Each row of a before or after table is a point. The points were changed in one or more steps. Then noise was added and the rows were shuffled. The steps act on columns, c1 being the first. Name the steps. A step turns or swaps two columns, mirrors them in a line or flattens them onto one, adds a multiple of one to another, or multiplies or shifts one. Angles are multiples of 10 degrees, from the lower column toward the higher: turns from -170 to 170, lines from 10 to 170 but not 90. Use the fewest steps. Two steps may share a column if one is a turn and the other turns, adds or multiplies; they go together, in the order done. Otherwise the lowest column goes first.

Before, 12 rows:
[[-17   7  -2]
 [  2  13  -2]
 [ -1   6 -10]
 [  2  -8  -3]
 [-24  -6 -12]
 [-16   1  -3]
 [  8   6  -7]
 [ -7  -8  -7]
 [-28 -12   3]
 [  6  11 -17]
 [ 18  24  -1]
 [  4   0   9]]
After (12 x 3):
[[ -7 -16  25]
 [ -3 -20  -2]
 [ -9  17   4]
 [  0  17  17]
 [ -8  16  -7]
 [  0   2  16]
 [ -2  33  -1]
 [  8 -31  28]
 [-17  27  -2]
 [  9   0  -6]
 [ -7 -19   8]
 [ -2  60 -17]]
Steps: turn c1 and c3 by -100 degrees; multiply c2 by 2.5

Before:
[[-19  19 -41 -15  22 -12]
 [-20 -14 -12  -3  -8  26]
 [-11  -3 -36  20  17 -10]
 [ 17 -22  24 -13 -32  -8]
 [-32 -10  20 -14  -1 -22]
 [ -9  13 -29 -29   1  16]
 [-37 -14  -5  -2 -29  27]
 [  8  -2  52   6   8  25]
 [ -1  20 -14 -17   3  21]
 [ -8  -2  15  -8 -20  35]
 [-18   7   5   3 -24   1]
 [-12   7 -28 -20  10  31]]
After:
[[-13   5  18   0 -21   2]
 [-49  -1 -40   0  -5  -2]
 [-60  11 -50 -10   0 -18]
 [-31  -5  -8   5 -18  19]
 [-37   6 -26   1 -14   1]
 [  9  -1  22   7  -7  28]
 [-13  -6  21  -9   8 -20]
 [-44  -5  13  14 -28  23]
 [ 59  -3  44   6  33  26]
 [-15  11 -14   5  -6  10]
 [-40   1 -27  11  -9  19]
 [ 40 -12  37  -2 -19 -10]]
Steps: add 1 times c3 to c1; turn c3 and c5 by 30 degrees; multiply c2 by 0.4; flatten c4 and c6 onto the line at 70 degrees

Before, 8 rows:
[[  6  -8  -3 -20   1 -13   1 -28]
 [  3  15  -3 -24  15  29   5   2]
 [  2  -3  -6   8   9  -9  -2  -1]
 [ -1  37  41  -9   7 -10 -35 -19]
 [-11   2  -8  -6   4  -4 -15  -4]
 [ -8  -8  14   2   3   0 -15  -1]
 [ -7   4  -5  -2   3  -9   6 -36]
 [ -7   8  18 -22  -4  -9  -2   3]]
After, 8 rows:
[[ 13   5   2   8  -4   0 -16   0]
 [  9   6   1   3  -9   0  -8 -35]
 [  1  23  -4  31  22  15   5   0]
 [  2  -5  -4  -7 -10   7  -1   1]
 [ -2 -12  18  -1  -1   4 -14   5]
 [ -6  14  19  19  -7 -14  -1   3]
 [ -3 -13  -7  18 -15 -10  -8 -27]
 [-24  60  32   8 -13  -1 -38  -6]]
Steps: mirror c1 and c3 in the line at 110 degrees; multiply c2 by 1.6; turn c5 and c6 by -110 degrees; turn c4 and c6 by 160 degrees; turn c7 and c8 by -20 degrees

Before:
[[ 53  13 -34 -27 -22   8 -16  36  15]
 [ 40  29 -14  25 -13   2  -4  24  42]
 [  0  16 -28  12  24  -3  59 -24  39]
 [  2  28  31 -27 -28  -7  60 -45 -33]
 [-42  32  14 -15 -12  16  13 -17 -12]
 [ 22  12 -26   3  12  20 -14 -18  -9]
 [ 17 -25  21 -12  -5  -7 -12   9  47]
 [-57  16  -4   8 -40   1 -15 -44  36]
 [ -6 -42 -16   2  -9  55   1  -8 -43]]
After (9 x 9):
[[-52  44  27  -7 -39   3 -48  16 -24]
 [ -9   7 -15 -29  -9 -48  -3 -42  42]
 [ 49 -36  37  19 -22 -20   9  13  10]
 [ 20  -9  15  14  -5   0  -3 -25 -49]
 [ 29  18  15 -12  13 -16   1  12  23]
 [ 34 -25  38 -23 -13  11  14  29 -23]
 [-46  17 -18   5 -12 -21 -11  31   1]
 [-24  24  46 -10  23   9  55  16 -12]
 [-36  45 -45  27 -28  -7  49  29   6]]
Steps: add 0.3 times c5 to c1; turn c1 and c7 by 30 degrees; turn c2 and c8 by 90 degrees; turn c3 and c9 by -140 degrees; turn c4 and c6 by 150 degrees
